Each row is a point. Each copy is the shape, with its points in the same order, turned, moved and blurred by noise. Say if it was mirrored as well.

Shape:
[[-29 -58  37]
 [ 10   6 -56]
 [ -3  25  95]
 [ 14  -8 -42]
 [  6  37 -34]
 [ -4  27 -54]
 [-56 -30  33]
 [-13 -19  19]
 [-30 -13 -21]]
Copy 1 (9 x 3):
[[ -3 -63  10]
 [-16  58 -12]
 [ 90 -34  13]
 [-23  39   5]
 [ 20  67 -31]
 [  1  60 -28]
 [  9 -52 -28]
 [ 20 -11   9]
 [-17  12 -21]]
Copy 1 is: mirrored
Copy 2:
[[ 39 -62   7]
 [ 25  57  21]
 [-55 -62 -34]
 [ 22  39  34]
 [ -4  55  -7]
 [ 19  63  -3]
 [ 42 -41 -35]
 [ 18 -24  -2]
 [ 41  15  -6]]
Copy 2 is: only turned
Copy 3, 9 rows:
[[ 37 -69  23]
 [ 17   3 -69]
 [-47 -27  65]
 [ 28  -1 -51]
 [-17   7 -57]
 [ -7  -2 -75]
 [  2 -85   5]
 [ 11 -40   2]
 [ 13 -47 -44]]
Copy 3 is: only turned
Copy 4, 9 rows:
[[-74 -39  15]
 [ 32 -16 -36]
 [-68  58  55]
 [ 21 -23 -22]
 [ 24  22 -35]
 [ 28   6 -51]
 [-82 -12 -15]
 [-40 -10   2]
 [-28 -18 -40]]
Copy 4 is: only turned

Shape (10 x 6):
[[-12  51  16 -28   6  23]
 [ -6  -3  24   6   8  26]
 [-22  23  21 -22  27  28]
 [-32 -14 -10  19  22  20]
 [ -1  11  36  -5 -22   8]
 [-17   2  29 -13  13 -27]
 [ -3   9  30  95   9   3]
 [  2  23  32  32 -94  14]
 [-52  -9  32  10 -46 -33]
 [  2  -6 -32  33 -76   0]]
Copy 1, 10 rows:
[[ 11 -47 -39 -25  23  32]
 [-23 -26  -3   3  21  24]
 [  7 -51 -20 -14  12  48]
 [-23 -20  -5  18 -28  33]
 [-16 -11 -12 -28  39  13]
 [  2 -30  17 -37   4   6]
 [-73 -45  -9  26  -1 -36]
 [-55  34 -62 -34  46 -19]
 [-45  14   3 -62 -13   2]
 [-24  59 -48  -1   0 -25]]
Copy 1 is: only turned
Copy 2:
[[-15 -43  28 -21  34  17]
 [ -6 -17 -17   5  32  -7]
 [-22 -42  -3 -14  19  13]
 [ 23 -32 -34  11   4  -3]
 [-11  -5  20  20  43  -3]
 [-12   4  11  18   1  29]
 [ 52  13 -49  30  74  28]
 [ 26 -10  51  57  92 -32]
 [ 12 -11  29  81  17  15]
 [ 69  -7  39  41  38 -49]]
Copy 2 is: only turned
Copy 3:
[[-19  35  52  19  28 -28]
 [-12  48   1   8  28   8]
 [-11  43  21  31  43 -21]
 [ -5  39 -35   2  27 -25]
 [  0  55  32   0   9  15]
 [ 14  51  11  40  -8  -5]
 [-60  91 -36 -19 -20   4]
 [ -3  73  50 -76 -16  21]
 [ 47  84  11 -16 -24 -12]
 [ 10  20   4 -79 -27   3]]
Copy 3 is: mirrored

Shape:
[[  2 -10  17  15  20   3   2 -18 -64]
 [ 21  16  20  17  31  -2   0 -27  20]
 [  5 -26  13  -6 -10 -44  13  10  20]
 [ -1 -29  21 -11  -5  16   9  10  20]
 [ -5 -10 -23   6 -10  -2  21 -31  10]
 [ -4  -4 -32  -9  56 -32  14  16  16]
 [ -5 -24 -45   7  -7  11  19  18  17]
 [ -4   0  20 -20  -1  17 -18 -54  -4]
 [ 11  -3 -95 -11  21 -75  17  -7   4]
 [  8  15  13 -10   8  13 -19   2  -6]
 [ -6 -16 -23   8  -5 -24 -72 -30  20]
 [ -4  13 -27  10 -10  -6  12   9  13]
 [ 55  -3  -9  10   9  14  16  15   7]]
Copy 1, 13 rows:
[[-25   8   6   1  34  40 -33  25 -16]
 [  1   1  22  -5  -4 -29 -16  11 -41]
 [ 16   2   3  18 -12  -2  43  27   2]
 [ 30  16  17 -12  17 -12  14  14  16]
 [  7 -37  14 -17  17   5  23   2 -15]
 [-14 -15  64  34 -20   1  18  -7   2]
 [ 20 -12  35  -2  24  14  44 -31   4]
 [-14 -23  -7 -34  27 -26 -20  25  -1]
 [-51 -58  45  35 -20  24  75 -19 -18]
 [-13  15   1  -9   6 -12 -14 -11   3]
 [-26 -33 -21  36  39 -50  21 -11  -3]
 [ 10 -16  11  -1  -4  10  21 -30 -10]
 [ -3  37  32 -21   7   1  28 -15 -34]]
Copy 1 is: only turned
Copy 2 (13 x 9):
[[ -5   1  15  17  16 -29  30   4  52]
 [ 22  44 -16  -1 -13 -18  11 -30  13]
 [-29  -2 -17   6 -35  26  25 -14 -18]
 [  0 -18 -11  11  -8  28 -18 -25   7]
 [-25  -6 -21 -17   2 -26  -8 -18 -13]
 [-18  37  42 -29 -26   9   9  -9 -16]
 [-17 -15  12  -7  18  -1 -17  -7 -41]
 [ -6   8 -47 -19  13 -13 -11 -15  47]
 [-77  48  27 -42   0 -20  26   7 -55]
 [  7  20 -13 -11  23  21  10 -14  27]
 [-15  46 -52 -14   8   5 -13  47  -5]
 [  0  -2  -2 -17  15  -4  15 -11 -27]
 [ -4  29   4  24  18   7   9 -49 -12]]
Copy 2 is: only turned
Copy 3:
[[ 55 -35   4  29  -6   7   2  -9 -16]
 [  2  17  10  -3 -18  -1 -15   1 -51]
 [-13  21 -12  -1  28  17 -25   1  17]
 [-17  -2 -35  -4  15   1  15  -3 -10]
 [-13  -4  22  -6  -6  -2  12  25   7]
 [ 14  -4  -3 -43  11 -32 -50  18  -3]
 [-22 -14   0 -29   0 -32  10  -1  30]
 [ 13   8 -10  31 -18   3  24  41 -34]
 [ 26  21  49 -42   7 -39 -51  39  61]
 [ 20  11 -32   6 -28  -8   0   1 -18]
 [ -8  35  -2  53 -15 -54 -20  30   7]
 [-11   0   0 -19 -27  -9 -10   4  20]
 [ 14  24   2 -32  -7 -13  15 -37  -9]]
Copy 3 is: mirrored

Shape, 18 rows:
[[ 33  27 -14  56  35 -29  -4  51 -29 -10 -29 -40]
 [-33 -16 -20   2 -29  13 -15 -23  21  -8   1 -27]
 [ -7  95  81  12 -29  16  14  46   4 -17  19 -10]
 [-11 -53 -41 -11   9  19 -36 -12  33  -4  48  11]
 [  6  81  53  -3 -45  -8  17  30  43  21  16   3]
 [-39  -3 -11 -18  -1   6 -17  -2  12  35   9 -20]
 [ 25  -6  27  25  18 -26  26  37 -33 -18  14 -24]
 [-23  71  82   6 -24 -36   8  20  12 -10 -13  20]
 [-34 -36 -12 -10  24  48   0 -15  34 -21   0  26]
 [-39 -38  -6   4  33  15  -6  10  16  20   2 -46]
 [ 21   4 -39  38  10  -4  29  48 -37  23 -27  -6]
 [ 11 -16  13  24 -25 -16 -23  45 -30  12 -34 -29]
 [  9 -38  12  26  21   2 -11 -16  28  31 -14 -21]
 [-29 -23  -6 -17  -4  25 -27  27  74 -12   5  -2]
 [ 15 -26 -50 -56  10  19  12  -8  36 -28  -5 -21]
 [  8 -14  -4   3  12  60 -30 -19   3  13  -8 -18]
 [-10 -10 -17  10 -31  25  33   5  49 -24  14 -15]
 [ 14  17 -16  66  32 -59  -5  24 -24 -21 -12 -33]]
Copy 1 (18 x 12):
[[-18 -30  -1  -6  73  45   1   2 -24  49 -27 -43]
 [ -7  28   2 -29  10 -32  -8  31  12 -28 -36  -6]
 [  7 -31  64  29  70 -51  30 -28 -18  21  24  43]
 [ -8  57 -11  11 -49   4   9  46   1 -10 -38  -5]
 [ 31 -50  57  -9  35 -23  19 -13 -25 -10  16  61]
 [-13  27  -5 -41   0 -18  -3  20 -31 -16  -5   8]
 [-18  -9   6  12  43  30  22 -37  14  28   3 -26]
 [-24 -51  37 -14  50 -41  23 -32  -1  27   7  74]
 [-37  34 -25  17  -5 -29  31  62   6 -24  -7   5]
 [-34  37 -12 -35  19   3  38  22 -24 -23  -9 -32]
 [  9 -11 -32  -4  57  49 -16  23 -16  32  20 -28]
 [-29  12  25 -24  58  41 -32   3   3  16  -7  -2]
 [-37  -6  21 -39 -10  27  27  42   9 -16  -8 -22]
 [-23  37  11   8  15  -6  31  45 -21 -47 -49  39]
 [-16   1 -40  35  -8   0  -8  19 -10 -68 -42 -17]
 [-39  18  25   6   3 -18  -9  54  -9 -20   6 -37]
 [ 24   8  -6   9  27 -13  28  34  27 -49 -25   9]
 [-14 -33 -14 -20  52  32  16  -7   2  62 -49 -38]]
Copy 1 is: only turned
Copy 2, 18 rows:
[[-17   7  48  -4 -24 -25 -34 -64 -41 -32  -8  29]
 [ -5 -26   0  41  36  14 -10  30  14   7   8  30]
 [ 62 -18 -69 -18  -6  -3  34 -30 -69 -30   3  59]
 [ -8   0  29  35   4  70   5  30  53  -3  38  10]
 [ 76   2 -52  38 -18 -11  40 -18 -44  -7   5  46]
 [-19  -5  -1  44  -9  23   6  33  -7  20  10  49]
 [-19  32 -13 -14 -11  -9 -21 -36 -23 -38  28  12]
 [ 39  -9 -48   7  -7 -35  60   7 -69 -40  -5  24]
 [-18 -42 -11  42  -8  55   0  36  40 -41   4   9]
 [-48 -15   8  41 -13  19 -25  24   4 -14  37  55]
 [-34  18  10  40 -22  12 -32 -62 -31  -9 -28   6]
 [-40  30   9  23  24 -18  13 -39 -19 -15 -11  49]
 [-37 -13  11  48 -22 -19  11  -6  32  -9  35  31]
 [ 16 -12  10  62   8  46  13  31  27 -46  18  59]
 [ 16  13   6  38  -7  29 -52  38  61 -21 -20  27]
 [-28 -39  -3  18 -11  27   3  -7  46   9  -4  47]
 [ 30 -16 -23  60  26  24 -29  -1  19 -25  21  16]
 [-17   2  59  -4  -9 -32 -29 -35 -50 -25  18  -1]]
Copy 2 is: mirrored
Copy 3 (18 x 12):
[[-51  69 -38 -24   3  51  -2  20  27 -24 -19  -4]
 [ 41  -2   0   8  34  14 -42   8  -7  13  19 -22]
 [-25 -25 -56 -29  10 -69  48  21  53   9 -28  -5]
 [ 49  13  61  30  31  25 -37 -43  -2   0 -12 -17]
 [-16 -11 -26   5  -8 -71  50  25  37   7  10 -37]
 [ -6 -19   3  27  14   9 -33 -12 -12   5  17 -15]
 [-37  46 -14 -31   7  22   2 -18  53  32 -13   9]
 [-17  -9 -41  13 -13 -47  53  41  31  41  -1  22]
 [ 50   5  43  -2   3  -7 -40 -25 -22  -7  -3  37]
 [ -4  15 -13  11  22  19 -57 -43 -13  -3  23  11]
 [-45  34   8 -28 -30  47 -30  20  41 -28   5  -8]
 [-23  11 -21  -6  27  53   0  14  47  -6  34   8]
 [-11  50  15  29  34   2 -32  -7   2  -2  41  17]
 [ 62   5   0  19   9  -7  -1 -39 -15 -27  18  -3]
 [ 38  25  39 -42   2  22 -12 -34 -43   2  25 -32]
 [ -2   4  33 -14  59   3 -36  -1  -9 -29   8   9]
 [ 54  23   1 -21  -2 -23 -31 -10  19   2  17 -26]
 [-36  78 -36   4   3  58  -9  26  28  13 -32  -2]]
Copy 3 is: only turned

Shape (15 x 12):
[[ 26  29 -27  21  24  15  27  10  72  -6 -88 -19]
 [ 31  -9 -37  15  31  12 -50   4   5 -26  44 -12]
 [ 44  44 -17  -9  34  24  16  62  -2  79  -5 -61]
 [  5   3 -21  19  29  19 -34 -16 -18   7 -30  15]
 [-31 -78  36  37 -43 -39 -38  25   0  59 -23 -12]
 [-34 -15 -37  55  57 -23   5 -37  -7  21  30 -11]
 [ 14  -1  -6   7  -6  15  17 -58  11 -20  35  11]
 [  0  -5 -63 -21   2 -50 -27 -66 -37  -2  13  13]
 [  4 -42   5  49 -13 -26  -3   9 -61   8 -10  32]
 [-18 -21   1  -8 -17 -15 -17  -4 -36   9 -27 -53]
 [-44 -19  16  26  70 -55 -40  28 -40  27  -9  31]
 [-38  -4  17  53 -44 -41   6  59  40  21 -13 -62]
 [-36  20  -7  22   4  55   2  53 -43  31 -20  44]
 [  9  33   9  31  -8  29 -35  -8 -31  16  -6  15]
 [ 43 -19 -26 -41   9 -29   4  24 -26 -18 -17  -7]]
Copy 1, 15 rows:
[[ 26 -72  30   5 -63  35   7 -15  33  64 -27   0]
 [ 40   2  -9 -27 -40 -59  -6  33  -8 -17  16  27]
 [ 36 -34  76  31 -26 -24  48  18 -32  52  65  10]
 [ 22  -3  -3 -12 -41  21  -5  18  38 -26  35  14]
 [  0  95  17  17   4 -17  26 -57  51   2 -12 -46]
 [ 43  25 -17 -42  31   8  42 -21  12  -7  16  68]
 [ 19   8 -13 -27  26  30 -44  28 -23  -5 -13  17]
 [ 26  53   7 -74 -37  42 -22 -13 -38 -54  11  31]
 [-18  67 -45   6 -18   5  -4 -15  14   4  39  -7]
 [-31  31  46 -14 -14 -10 -23 -32   7   9  16  15]
 [-22  30 -13 -30  -8  -3  79 -20  34 -49  59   6]
 [ -6  44  38  18   6 -38  63 -24  23  60 -49  -6]
 [-25  18   7  77 -27  27  38  26  15 -20  35  33]
 [ -4  35  13   5 -27  20   0  62  24   3  34   2]
 [-12 -17  -1 -20 -58 -13 -14 -27 -54   0  29 -21]]
Copy 1 is: mirrored
Copy 2, 15 rows:
[[ 46 -33  17 -36  15  35 -59 -36  10   0 -15  84]
 [ 56   6  -4  57  17 -39  20   2   4 -17  17   2]
 [ 43  15 -19 -17  26  -6  -5  43 -23  55 -93  40]
 [ 22   2 -19  13  -5  19   2  -5 -11 -49 -18  15]
 [-54  87  27 -44  43  16  36  10  14 -31   7   5]
 [ 17 -31 -71 -12  34  10  54   3  30 -29   7 -13]
 [ -1 -24 -31  24  -8 -42 -26 -16  28 -12  20 -11]
 [ 19   5 -73  11   3   2  -9  32 -19 -37  69 -35]
 [-20  14  14 -19  13 -11  15  42  21 -75   5 -37]
 [-14  29  10   6  18  47  -1  39   3   7  19 -13]
 [  7   9  -8 -44  -5  20  90  35 -33 -58 -12  -6]
 [-32  -5  48 -36  85  -4  30  26   9  25  -1  58]
 [-10 -30  12  -2  24   1   4   5 -69 -39 -74 -16]
 [-10   1 -12  39  -1  -8 -10  24 -27 -58 -23  26]
 [ 50  12  30 -18 -14  -6 -31  35  -6   8  14 -28]]
Copy 2 is: only turned
